Each wall is flat, endless, passes through zero and stands at right angles to its row. A trip goes straight from one point to another. Which walls does it cross, in order?

Walls:
(1): [  3  -4 -16]
(2): [ 15 -19  22]
(3): [-32   6   6]
(4): [  3 -17 -11]
(5): [-27  -8 -21]
(6): [-24  -2 -17]
Trips:
[ -4 -28  -9] to [-13  38 -15] -> 3, 2, 4
[-19   3  12] to [-19  25   2] -> none
[ 28 -10 -17] to [-22 -41  41] -> 1, 3, 5
[-13  19 -13] to [-14  13 -20] -> none
[-2 10 -5] to [-13  18 -10] -> none

Walls:
(1): [  1  14  22  -1  24   6  12 -25  -2]
(2): [-1 -1 -8 10 -1  5 25 -5 -2]
(3): [-14 -22 -19   2   0  11 -18   2   5]
(4): [-14   3 -20  -8 -10 -39  -6  23  -7]
(5): [ 11  -2 -37  14   2   8  34   6  -5]
(6): [-29   8   3  -2  20  -2  31   2 -16]
(7): [ 18 -41  13  29  32  -6   5 -13 -18]
Trips:
[-10 -18 -15 -12  15  -4  -1  22 -19] to [-11  -9   6  21  20  20   8   0  -2] -> 2, 4, 1
[-12  -3   4  13  -6  23  14 -17  -6] to [-23   5 -21   6   2 -19 -24   4   9] -> 7, 1, 4, 5, 2, 6
[ 26 -11  53  19   1  42  21   8  18] to [ -6 -42  27 -36   3   2  -9  -2  -7] -> 2, 3
[ 16 -26  13 -14  12   4 -11 -21 -19] to [-11  30  14 -26 -13  13 -14  -9  22] -> 3, 7
[  0 -31  12  -9  60  27 -10 -13 -20] to [-29 -36 -18  15 -25  22   2  29  22] -> 5, 2, 1, 6, 4, 7
[-10 -10  12  22   9   6  24  11 -16] to [ 18 -14   8   9   5   7 -11   3  -6] -> 3, 6, 2, 5, 1

Walls:
(1): [ -7  -7  -2 -25   9   3  -9  15 -42  34  12 -34   3 -11  14  -4 -14 -20
  34  -2]
(2): [-10   7 -20  21  29  11 -17  27  20   3  -3 -13  24 -35   0   1  21 -28
 -23  -2]
(3): [ 11   9  15 -23 -23 -26  31   1 -30 -20 -20 -23 -15 -16   4  22   1 -40
 -32 -19]
(4): [-11 -32  51  -7  35  22  18  18 -16  23  21   0  22  -4  -5 -11  11  28
 -27  -3]
(5): [ 17  11  -4   9   0   5  -2  19  15  24 -18 -51  23   3  -5  17  28   5
 -39 -22]
(6): [  1   7   3  13  -6  11  20  -7  -3   3  -1  21 -11  22 -14  -5  -9  -9
  12 -31]
(7): [ 31 -23  -3  23   1 -11  30  18   2 -17 -43 -22 -16  22  11   3   5  41
  -8 -22]
(8): [  3 -11  25  20   4  30 -53   8  -5 -27  17 -14  27 -36 -12  21  -3  -7
 -17 -21]
(9): [-12 -16   8  13 -19  13   7  14   6 -29   0 -22 -35   2 -14   1 -22 -20
  13  12]
(10): [-32  10  35 -11  13 -22  51   2  -2 -35   4  16 -18  14  -7 -14  -2  26
  22 -27]
(11): [ 12  -2  23 -15  -9  32 -11 -17  -6  19  51   6   5  -9  -5  -3   7   3
  -2 -17]
(12): [-16 -60 -16 -14 -39  31  13  -9  -3 -42  29  16 -22   1  -1 -11 -13  -6
   3   0]
Trips:
[-11 -38   8   0   3  -7  -8  -5  31 -23 -13  -7  23 -32  17  18   5  -9
  -6 -12] to [  3 -13  14  12   6  -5  10  -6 -13   0  14  -8 -27 -29  46  16 -12 -32
 -13 -13] -> 1, 11, 5, 7
[-35 -24  31  -3 -32 -16 -22  35  -5  28  15   5 -13  -7   3 -15  14  21
   4  11] to [-12   4   3 -12   5 -17  -3  16  -1  24  54 -13  14  22  23   3  -9 -15
  -5 -26] -> 9, 5, 12, 2, 6, 3
[-23  11   1  22  20 -20   8   6 -17   9 -32 -27  -9 -28 -14  -4  51  -7
  -7 -10] to [ 29 -10  -2 -18   6  -1  -3  -1   9 -14  28 -12 -16  -4   2  22 -13  -3
 -41   4] -> 10, 1, 9, 11, 12
[  7  17 -19   8   8  -3  40 -32 -23  46 -20  -2  15  21  33  -8   5  20
  -8 -10] to [  1  13  -1  -1 -13  38 -28  27 -39  27  -2 -10  -4  -3 -29  15  20  -5
  -8   9] -> 10, 11, 2, 7, 8, 6, 9

Walls:
(1): [-13  12  21  -7   8   1 -35  -5  19  19 -10   3  -8   1   7   1 -23  21
 -10  12   9  -8  -4   2  14  17   1   0  12  -5  20  51 -32   5  23   9
  13 -23 -24  19  -9  18  -1  10  10 -10   6  11]
(2): [-26  -9  -6  11   8  -9  12  27 -26 -14  13  17 -23  -5  12   7  19  25
 -53  -7 -15  -3  -5 -13   4 -11 -12  16  -6  -4 -19 -20 -12  -8 -10   0
  29  -4  20 -26 -23   3  -5   1  39   5  32  19]
(3): [-37 -22   7   5   1  -9  25   0  20  24 -30  -7 -10   9  13  -9   3  -9
  30  -3  -1 -20  -4  -7 -27 -15  -4 -20 -14   5   1  -8   4  -1  21  -4
  -1 -11  29  14  -6   6  14   2 -17 -18   6 -16]
(4): [-14   0 -14   0 -18  12   6   1 -26 -27 -15  24 -17   6  12  11  -8 -15
 -18  -9  28 -15  13 -22  16  -8 -19 -10  -8 -41  12  13  13 -25   1 -27
 -35  10  10 -18   5 -12 -12  17 -51   3   3 -26]
(5): [  5 -13  18  12  18 -30   7 -13  13  -4 -21  32   5  -4   7  -9 -20 -21
  13 -31   6   5  12   7   1   3 -18 -18 -15  21   4 -14 -41 -18 -13 -12
  -6  -8  20  -7  44  16  18 -11  27 -11   6  -1]
(6): [ -5 -12   9   0  -1 -10  -6 -36  -9 -16 -17  -1  18  -4 -11  -3  -4  19
  10 -11  12  -4   5 -20  -1   7 -15  -4   8  16 -25   3 -10  -7  33 -11
  -5  -8  37   1  -4   6   2  32   3 -20   1  -5]
(7): [  9  22   8   9   8  22 -15  20   4 -16  -1   9 -36  -6  15  -5  31  -5
   0 -11 -17   5  -6  25  -2   0  17  -8 -32  36   7  11 -19  11   2  17
   9  16  39 -33   9  -2  -8  15 -35 -11  -5  -7]
Trips:
[ 15 -18  16  -6   6  -8  19   1  38 -19  -6  25 -20 -31  13   7  16  -1
  -8  19 -42  -5 -13 -23  -4  -8 -11  43  11  -4  -4 -12   7 -22 -18 -24
  -2  -2   6   3   6  37  11   8   5  16  -3  -3] to [  7   7  -9 -15  -2   1  -1  18 -23  30 -20  12   2  24  -7   9   1 -33
  19   7  23 -17  16  -8 -29  20  -7 -25 -15 -17  -8 -12  24   0  -4  13
  22   8 -20  42   5  -7 -19  24  -5  -8 -33  -4] -> 4, 2, 5
[-36 -21  -2   4  21   7  11 -19  -6   3   4  31 -26  12 -26  16 -16  36
   1 -13 -34  36  -5   8 -14  -6 -18   8  -1 -12 -10   5  20  -2   4 -18
   3  -8   3   1   0   8   6  20  -5 -41  -4   9] to [-20  -2 -22   2   8   1 -12  29  -7 -28 -23 -21 -43   0  12   6 -23   6
   8   9 -28  12  18 -10   8  33 -22  13   1  43  28   6  11  -2 -14 -27
  -4  -1   0  -9  27 -33   3  25 -43 -25  49 -24] -> 7, 1
[  6  14 -22  22   7  17  46 -10 -15  -8  18   2  -4  -7  -2  25   6  10
 -15  12  -3  -6  13  14 -14 -15  -8 -25  10  36 -14  27 -17 -22  14  10
  -5  16  -1  15  -5 -13 -20  12  13 -12 -39  27] to [  8  19  16 -14   1  14  22   3 -11  -5 -11   7  -3   0 -20  15 -16 -20
   0  26  45  -3 -20  12 -18  12  26 -10  -6  -3  10  -2   0  12 -23  23
  -1  19  -8  -1  33  -2 -10   6 -18  18 -15  18] -> 2, 6, 4
[-16   8  -6  -5  -7 -32  20  21 -12   3 -17  26 -14   0   6  -7   5 -35
  23  36   7   5  -6  -6  22  17  -8   0  12  -4 -31   5   9  12  -4  -2
 -12 -12  13  11  29 -29   2 -10 -24 -17 -15  10] to [-33  31  -4   0   0 -13 -24  31  29   4  -6   3   2 -28  12 -13  -9   7
   2  21  -3  30 -10 -12   2  -9 -12   2  48  -1 -10   3   5 -11  28  16
 -37 -40 -11  15  -4  -3  -3  11 -51 -16   7 -24] -> 6, 5, 1
[-30 -19  28 -12 -26   4  -1  13  19 -25  14   8 -22  -8   3  31   4  20
  -2  13  15  -8   2 -28 -15  35  -6  16  -3 -40  15   6 -22  15   5  15
  20  12  10 -18 -17  -5  -2 -24  -8 -19  -3 -11] to [-21  10  -6   3   4 -26 -27  -2  29  20  19  -1  17  19  -5   2  11   3
 -13 -11   5   0   2  -4 -24  21  23 -13 -23  13 -16   1 -28   7  -1  -7
  -6 -40  -2  46   1 -15  -6 -19  -8   2   9  -3] -> 7, 4, 6, 5, 2
[-37   4   1  45 -18  10 -43   3   6  21  -1  -3   3  16  40   3  -6  13
   5 -14 -19  20  12  -3  -9 -35   6  18  10  18   8  12  -5 -15 -10  26
 -12 -18 -15 -17 -14   1  32 -28  23   0  -3 -19] to [-11 -28   3   4   1  -9 -13 -13  14   6   2  31  34  18  -3 -20  10  19
  -5 -10  47 -11  14  25  -9  21  -6   7  20   0 -16  41  17  -5   0  -4
 -15  -9   9   1  -6  -3  17   2  14 -12  -6 -14] -> 7, 6, 2, 4
[ -5   4  13 -21 -25 -20  -1   1 -52   6  -4  -1   4 -15 -13  13 -10 -16
 -12   4 -21 -18  21  13  -4   8 -19  -1  22 -19  25  10   9  10  -2  -6
   7 -28 -13  11  14  -7  -7 -11  -6   3 -12 -10] to [ -4  30  -2   5  18  14  21 -11 -11 -16  13  -1  -3   8   0  -6   8  -5
 -26  12  13  23  13   6   4  -8  13  40 -12  20  24 -14 -15  13  -1  -4
  21  -4  -6  11  -9  14  31  -8 -60  20  19 -22] -> 7, 1, 2

Walls:
(1): [ 28  10  -4 -16  10   2  -6  -8   6   6 -14  -8  23  -6  -9  20  28  13
 -26  -8  -8   2  14   0  20  -4 -16   9  13   6 -22   1  -2  -4  22   6
   1 -20 -24  15   9  21  19   2   9  11 -15  20]
(2): [  4  20  13  -4  20 -13 -12   8  -1   9 -12   0  -6  -1  -5   1  -9   1
  -7  -3  22   1 -11  -6 -16 -14 -14  11   9  -1  20   2   4  11  21  -1
  23   4 -13  10  15 -15   4  25 -32 -16  10  11]
(3): [  6  23 -22   6 -10  10   5  -8 -22  -2  15 -16   4  10   6  16   8  19
 -20   3  -4  10  24  11   3 -16  -6   3  -8   3  21  15   6 -22   0  -5
  30 -10  -4  14  -2   1 -17   0 -14  36  11  -4]
(4): [ 20  -4  23  10  -4  -1  -2  19 -14  -7 -29  -4  10  11  -1   4   1   2
 -10  -6 -20 -15 -12  14   4 -23 -16  -7  19   9 -12  14 -11 -34  30  10
  -7  -3  17  29 -11   7  -3  -4  23  -6  -9  22]
(5): [ 13   2 -17  18 -12 -13  22 -11  19 -17  -4 -25   1   6  12  -8 -25 -26
   1  10  -4  -5  -9  15   9 -15 -16   1   6  -5 -18   4   1 -19  21 -27
 -10 -22  12 -19  15 -22 -11  13  -1  17   3 -11]
(6): [-12  -2  -7  -4 -16  12  19  -1   3 -12  -9 -16 -21  -8   4 -35 -15   5
  16 -14  11  -3   2   7  -6  -4  -2  -9  -3  24  -3  16   5   7  -9 -18
   9  20  16  26   3  -5   5  11   2   3   0   7]
(7): [ -4   6   1  19   9 -17  -8  -7  24  -3 -14  28  17   4 -23   5  -1 -15
  15  -1  -4  12 -13  22 -17  11 -11  35  -7 -20 -10  -9 -16  -2 -28 -22
  20  12  18 -18   6  -7 -15  -9  13  -2   9  -9]
Trips:
[-17  25 -11  15  16 -19  11 -20  21  -4  10   8  24   6   0   4 -11 -15
  13 -29 -14  11 -15  24   9  -9  12  14   2 -34  -9  17  22  28  -7  13
  -9 -13 -22   7  14  12 -16   8   9  20  17  -2] to [ 17  -3  -8  -4 -14   2   6 -22 -16  17  -2   1 -14 -13 -12  -2  -5 -24
  27  -8  -7 -27  11   6  -2   2  15  19 -17 -15 -16   1  -5   2   1   4
  12 -33 -10   5  34   0  -2  24 -15  -1 -23   5] -> 2, 3, 6
[-11 -22  17  -5 -17  -3   1 -17   5  -7  -6  -4  16  -5  21  10 -11  13
 -26  -7 -26  14   6  -4  27   0  -6  28  18  15  -9 -18  -2  -8  18 -10
  16  16  11  13  20  21  12   0  28 -16   2 -17] to [-13 -14  -4  14  -5   7 -20 -21 -13   6   9   8 -13  -1  14 -15  -3  10
  22  -4  25  -2   1  -7 -19  19  18   4   3  11   0  -4  -8 -28  18  13
 -10 -14  -8  14  -6  31 -11   1  -9  -4   0  -9] -> 7, 5, 1, 4
[-27   6 -17 -19  -4  -9  24  20   7  16  10  11   5  12 -10   5   0 -18
 -19 -10   1  -1  11 -12 -17   4 -15 -26  13  -6   1 -23   2   0 -25 -14
   9  20  13  15   5 -26  12 -22  12 -11  18  -2] to [-14  -7   2 -32   6  -1 -12  16 -15   4  -8   5   8   0  -5  -9  -8 -13
   4  -1  13   9   3  27   4   6  -5   2  -5   0  -4  14   5   6  -9  -3
  12  24 -24  10  11 -15  -1 -20  -9  -2  -6 -12] -> 2
[  0   5 -26  -1 -11  22 -16 -20  15   1  -6 -37 -22   2  10 -25  -5  15
   7  -6  28 -10   5 -18 -14 -12   7 -25  16  -9  10 -15  26  -7   8 -15
 -13 -26  -4  12 -16 -12  -3 -22  -1 -32  -6  -4] to [-29   7 -23   6  -9  -5 -22  19  -4  -3  18   5 -12 -10  -9  -1  -1 -13
  10  -7  -3   8  12   5 -21  -5  -4 -15 -23  -3 -30  15  10  10  -7   2
  17 -22 -11 -16  -8 -10  -6  10   1   6  -1   3] -> 3, 2, 7
[  5  10  -4   5   2 -11  25  11  -1  13  13  -6 -26  -7  -6  19 -31 -20
 -25   6  -7  -8  -6  -2 -11   3 -20   8 -17  17   2 -10 -11   1 -14 -22
  -6   3  -7  11  10  -4 -19 -11 -19   2  -5  -5] to [-29  14   8 -17   6  -2   0  13  -9 -14 -29   8   5   8  -1 -21   5  -8
   9   6 -19  -8  26 -28 -18 -18  29   8  -2  -1  -9  -5  27   4  16  -7
 -17 -16   0   2 -11  18   4  11   5  -5   2   9] -> 7, 3, 4, 5, 1

Walls:
(1): [-37 -45  42 -26   0 -37  -5 -11  -3  12  -6  31 -30   9 -43   1  19  30
  34  10  -6 -14  20 -28  16 -17  -9  25  16  16  29   9  -3  13  43  34
  -8  -6  52   0  14  22  -5 -15  -7 -13 -40   7]
(2): [ -2  12 -49   0   5  11 -10   8 -10 -19  15  -2  -5  -7  29 -30  -8   8
  -1 -19   5  22 -11 -32 -15   1   6   8  -4 -16   5 -16  -3 -14  33   0
 -18  36  -5 -22 -26  15  28  -4  -9 -21  16 -12]
(3): [ 17 -26 -29  -6   7 -22  29 -12  11   1  27 -38 -32  -7  15 -31   5  19
  14   0  23  23 -30  -5 -39 -10   7  -3  19   2 -12  15  -7   9   5 -11
 -12 -14  32  15  23  18 -23 -15 -10  38  -8  -8]
(4): [ 37  -4  15   8 -11 -14  27  14  -3  24   5  23   2  25   8  36 -11 -11
   9  -6 -48 -18 -19  -9 -23   9  26   0  45 -31  22   0 -21  14  23   5
 -24   9 -21  -4 -14 -12   6  -5  18   2  33   2]
(5): [-22   5 -37 -23  20  13  -6  10   2  -7  16  33  10   0   5  -6  -1  33
  10  25 -59  16 -28  16   4  22 -14   3  16   8  17  -1 -25 -27  -8  -8
  -2  23  27  24  18  27   9  27 -30 -15  15   7]
(6): [-15   5  15   9   1  12   4 -15  16  -2  -5  -6 -16  12   0  -4  -4  38
 -14 -26  20 -35 -15   8   2 -16  -9  32 -16  13  -6 -11 -31 -44  13   8
  25   0 -16 -16 -16  10  -9 -26 -23  11  -4   5]
Trips:
[  4 -23 -24  -8  15  30  19   6 -49 -16   7  -3  13  -5  25   6  43  -8
   9  12  -9 -11  -8  -4 -15  22 -34 -12 -28   0  -1  18   6  -4  -4  13
   1   8  27  37  19   3 -10  -3  26  23  -5 -41] to [ 18   6  21  17 -11 -13  21  21 -51 -13  -6  23  34  22  -1 -27  -5 -46
  23  23  -5  31  30 -29 -51  -4  11  24  -7 -11  24  -9 -12 -15 -26  -6
  14 -24   2  28 -39 -30   5   5   7  24   4 -15] -> 4, 5, 3
[ 27   0  -7   5  -7  10  15 -22  -8  53 -15   8  43  16 -15  11 -31  22
  20  18  -3  12 -26   3   5 -10   2 -10  14  -1 -35   1  -2 -14   1 -16
  17 -18  17  -2 -34  -9  18  19   3  32 -28   1] to [-43  -1 -16   3 -31  15 -42 -38  12 -21  20 -12 -10  18  29 -28 -20  12
  40 -21   5 -34  12  10 -17 -17  22 -24 -12 -46  -9 -26 -26 -37   9   3
  -2   3 -14 -11  12  -6  -5  -9 -22   1  18 -15] -> 2, 4
[ 16 -23  26 -28   1 -14  -7 -22  18   1  -4  19  -2 -16 -10  18   4  25
 -17   6 -18 -16 -43  10 -29 -15 -12  32 -12 -20 -22  -9 -40   6  -3  20
  10 -18  33 -27  -9  21   8   4  16  33  20  -7] to [ 25 -17   5  10   8  26  21 -16   1 -31   0  -4   9  17  25  32   9 -25
  -5  19  13 -21  23 -28   4  -3 -28  -4   1 -32   5 -15  25  18 -15  -9
   9  29   6  -8  42  22  25  25 -19  -8   4  -3] -> 6, 3, 1, 5, 2
[-19   4  11 -35 -24 -18  -4   0  13  -6   6  -9  10  -7  -7  36  13 -19
  12  12 -19 -14   7   0  -3  29   4   4   6  10 -16   1 -20  -5 -51  -7
  21 -26   0  -3 -13  27  -5  32 -10 -31 -13  -5] to [-24   4   2   5   0  -2 -24 -13   0 -25  -9   8   0  -2  23 -13  15 -41
 -28  33 -18  -5  12 -12  15 -27 -25   5  18 -37   3 -17 -35 -27  -1  18
 -42 -18 -18 -16  12 -32  -8 -29   4  11  34  22] -> 1, 4, 6, 2, 5
[-10  18  25  13  -3  23   8  -1  -2  -9   3 -20  25 -30  12 -18 -12  -9
  22 -11 -23   6   1  -7  34   6  15  19  -1 -22 -11 -29 -34 -58  16  -9
  -1  -1  -6 -20  -5 -26  -2  27 -11 -10   9  -2] to [-31  10  37  -2   9 -24   7   1  12 -11  -2  -5  -9   3  13  -1  12  15
  17 -18  -8  -4 -17  -4  31  31  -8  48  45  30 -29 -12  26 -13  -1  -4
  -2   3 -12 -31  14   8 -25  41  21 -22  25 -60] -> 1, 2
[ 22 -23  10  12 -13 -20  -9   0 -23  -8 -18 -56 -20  12  -6  15  24  27
 -14  41 -11  27  -7  12  -8  -5  16  -3 -13  20   2  10  28  26  -7  13
 -19   0   6  24   1   3  44  18  12   7 -20  20] to [  9  -4 -34   5   0  17 -19  18  25   5  25 -24  10 -35 -13   3  -6  -8
  27 -19  35  13   1   1 -30  26  -7 -26 -32  35  20  13  22  -9  -4  17
 -34 -36  -6 -11 -10  45 -26 -34  14  -1  27   8] -> 1, 2

Walls:
(1): [ 23 -37  17  -1 -19  -3  -5  -5  18 -27   6   8  -3  10   8  -8  -8  -8
 -21  12  -1 -14 -14  22   2  15 -11  41 -15   1 -20   3   2  10  17   5
 -37 -10   9   2  19 -22   1 -16 -11 -18   8 -15]
(2): [-39  20  28 -38  -4   9   0  -3  38   7 -23  40 -20 -12  24  22   5   3
  13  23 -16   7  23   6 -23 -25  -3  19  -4  10  10  -1   0 -21  -1 -18
 -13   4  13  24  -4 -11  17  23  19   4   1 -32]
(3): [ -1  10 -30   6   2   5  18  -6  -1  11  17 -13 -21  34  16  12  14  29
  20  -5  15  13 -12   1  -7  22   0  -1 -24 -18  18  11  -3  11 -21  -3
   1  -4   7   1  -9  -6  -3  13   4 -10  -2  -7]
(4): [ -2  42   0  -9  -8 -34  -4 -10 -29  19   6 -24  27  -3 -22  -3   3   1
   7 -14   2  29  11  -7  21 -16   4  13 -10  -4  -5  14   3   5  -5 -18
   5  13  16  -6  -6 -14  -8  23 -15  -5 -14 -15]
(5): [ 13  -8  17 -11 -10  -4   6  -1   0  -5  -9  -8   2   5   4 -13  -9   9
   7 -60  -4  -4  -1 -14  -1 -22   0 -30   4  12 -12 -23  -5 -32  16  -1
  -1   1   5 -19  -9  13  -3   0  -1 -13   4   2]
(6): [-14 -13 -30  -4   8  -3   4  20 -10  19 -19 -14 -12   6 -21   4  11  16
 -42 -10 -17 -29  26  -8   8  23 -15  11  14   6 -20   3 -11   8 -22  14
   2   5  30  20  -7  -8  15 -15 -10  33  -8  12]
(7): [  6  -3   0  -1 -15  28  -6  11  -4 -14  -2  15   5  -7   0 -20   6  -5
 -17  19 -19 -36  -3  13  25   3 -19 -18 -14 -10  16 -31  32  -6   2   0
   2 -13  25  -7   5  52  19 -37 -21  16  30 -20]
(8): [ -1  17  15 -27  15 -33 -19  10 -25  -6 -10 -31   1 -11  -4 -20   4 -27
 -10  22 -26   8  17  19 -28 -26  13  -9   5  -8  16  12  11  17   7   2
   9   5  13  25   3 -15   8 -18   0  13  -4  11]
(9): [-16  -2  47  11   0 -15  -5  -7   4 -20  -2  29   5  14  23   1  20 -31
   9  16  16  18  19  -5  18  -6   6   6 -29  30   2  13  29 -28  -5  27
 -12   3  12  21   4   2 -34  13  16   6  23  -4]
(10): [ 12  -9  32  11   1  -5   0  16  -5 -11   2   8  -3   4 -12  -3  44  -8
 -26  -4  -7  10 -30 -13  -6 -11  16  21  -8  -6   7  12 -23 -24  19  -3
   5   9  11  -9 -29   7  31 -34  -5  -1  15  18]
Trips:
[  1 -17  -1 -13  -1 -12 -14 -18  20  11  -8 -13  33   6 -25 -17  10  -2
  20 -11  -7 -28 -13  -8  -8 -16   4  -9 -26   7  17   5  -5  -2  24   5
 -23 -15  -1  18 -18   0  30  -7   6 -15 -24 -13] to [  0 -33  -8   5  -7 -12  11  -1  14  10  -4  -9 -11   2 -26  12 -10 -11
 -17  11   1  -9  -9  12  21 -19   6 -23  38  -5  30   1   5  11   2 -26
   1 -24 -15  19 -13  18   9   0   7  31  16  20] -> 4, 2, 6, 1, 5
[ -9 -16  14  -4 -43  -1  27  -3 -15  -7  -8  12  -7 -20  -4 -11  -5  19
   9   1  -2  12  -9 -24  -4 -30   7 -19  -8   6  15   3 -15  -5 -31 -11
  -8   0  21   2  22  35 -13 -15  -6 -11 -15 -12] to [-19  12  10 -13  13   2  13  34  32 -20   0   6 -16   3  15 -12  13  -2
  -9   4  22  33 -42   4  27  -7 -12  -8   5   7 -12   8  24  25   0  28
  -1  11  -7   0  -9  -1   4 -12 -11  30  13  29] -> 4, 5, 2, 8, 1, 6
[  6 -35   3 -36 -12  30 -10 -29   0  17   2   2   1  -8   6   0 -15   4
 -27 -12  -8  -8  -2 -19 -11 -32  -2  12   5  17  43   3   5  19   0   0
 -11   9  -3   2  -2 -21  10   0  -7 -20 -16 -10] to [  5 -28  -7  -1  11 -33  11   3 -14  -1  -3 -19  14  -4  22 -16  -5 -26
  24  -2 -12   0   7  30  -3  22  23  42  13  20  21 -29   8 -19  37   8
  -3  -4   1 -25   1  -7 -16   9   3  22 -15 -10] -> 9, 4, 2
[ 32  11  25   8  13 -16   6  -3 -24  10  28 -14   6  15  23 -10   9 -14
  -2  15  -8 -20   7 -10  -7 -18   3   4  -6  -2  14 -13 -24  21  17  -7
 -23   8  -1  31  41   3  -7  -2   0  -9  -2  31] to [ 18   9  -7 -14  19 -25   4  -3 -14  11 -16   3 -10  -4   7  31 -27  10
  32  13   1  29  10 -20  -9   0 -10  12  17 -28  21 -10  -8  11   7 -15
 -21  -2 -29 -15  21  -8  -6  13  -6  15  -7   8] -> 10, 9, 3, 1, 2
[  1  15  10  -2  -6  15 -17   1   1  16  26 -26   5   8   9 -14 -16  -3
  10 -21  -3  -4  -9 -23  -1 -34  -8 -18  -7 -15   3  35  -1  -4  13  17
  35  -4 -16 -16 -48  22 -25   5  18  19  20  10] to [-19   2 -18   0 -11  -6  12  14   6  17  -8  -3  -6   3  -4 -17  -3  -1
 -13 -48   4   5  15  22 -15  25  -7 -19 -19 -22 -31   6  14   4  -4  -5
  10   1  10 -10  24  -9  33  29 -16 -33 -10  14] -> 9, 8, 10, 6
[-15 -16   3  12   6   8  -7 -28   2  15  -5  -6  19  -9  -2  24  -6 -20
 -32   1  -8  10 -31   4   3 -29  33 -14  -1 -24  -2 -16  -3 -19   2  25
   8   0   5  -9 -23   0   2 -18   2  -4 -13   2] to [ 11  12  23   7   7  20  -7  -6  14  -7   2 -43   8 -11   2  -6   8   4
  16   1  -7  -8 -20  -7  -5 -16  17  -6   4 -21   1  17 -12 -36 -10 -24
  20   9   7  -3   4  -7   5 -18  18 -31   0  13] -> 7, 4, 3
